Rows are points. To make a cloud, some directions were put in groups of two or more. Within a group, all points are equally far from the middle, so they leave a hole (a ring in 2 directions, a hollow ball in 3). The other directions are filled evenly. Then the cloud was stretched, turned, moved and blurred a little. Count the holes, and give their numbers of directions, smallest first.
In the rows, 128 means zero.

Cloud, 13 rows:
[[ 81 109]
 [ 75 137]
 [155 121]
 [104  92]
 [139 167]
 [ 80 150]
 [151 154]
 [148 158]
 [ 88 161]
 [146 160]
 [ 94 166]
 [144 162]
 [155 122]]
Holes: 1 (2)

Cloud, 13 rows:
[[109 148]
 [145 160]
 [117 154]
 [ 97 119]
 [175  97]
 [122 157]
 [179 133]
 [173 144]
 [158  82]
 [172  92]
 [ 99 135]
 [119 155]
 [179 105]]
Holes: 1 (2)

Cloud:
[[164 109 141]
 [133  88  76]
 [ 87 109 112]
 [139  87 105]
 [160 114  86]
 [162 129 103]
 [140 161 103]
 [ 93 100 142]
 [105  90  89]
 [152 103  57]
 [154 149 138]
 [159 110  87]
 [164 123 124]
 [ 83 131 110]
 [164 129 132]
 [149 155  72]
 [146  92 103]
 [151 152  92]
 [101 150 183]
 [167 117 172]
 [145 158  93]]
Holes: 1 (2)

Cloud (28 x 4):
[[115 124 157  75]
 [105 134 164 141]
 [114 156 155  81]
 [154 106 139 145]
 [123 106  78  80]
 [106 175 119 108]
 [158 121 124 118]
 [ 95 114 123 174]
 [ 97 148  86 170]
 [109  66 146 110]
 [ 48 121 124 117]
 [ 81 185 136 141]
 [135 119  89 135]
 [136 129 103 130]
 [112 113 130  81]
 [160 133 111 120]
 [131  96 115 143]
 [152 128 132 151]
 [ 64 157 104 126]
 [ 86 151 159 106]
 [107  75  86 113]
 [116 150 128  90]
 [130 109 147 107]
 [136 114  92  60]
 [ 57 201 159 158]
 [168 122 111 129]
 [159  81 134 108]
 [ 87 130  74  91]]
Holes: 0

Cloud (27 x 4):
[[ 56 114 118 136]
 [ 98 178 130  82]
 [187 154 155  99]
 [180 174  91  87]
 [105 144 141  72]
 [132 125 113 151]
 [ 99 126 100 113]
 [ 94 173 136 104]
 [142  75 142 126]
 [ 96 102 126 142]
 [138  97 115 181]
 [113 126 108 114]
 [161 104  78 144]
 [119  76 139 151]
 [167 167  98 159]
 [ 53 112 108  99]
 [ 78 141 113  68]
 [153 100 113 101]
 [185 155 138 122]
 [115 123 105 144]
 [165 163 123  92]
 [100 137 134 126]
 [ 46 102 138 125]
 [116 137 135  71]
 [132 139 102 142]
 [155 134 141 141]
 [125 169  99 126]]
Holes: 0
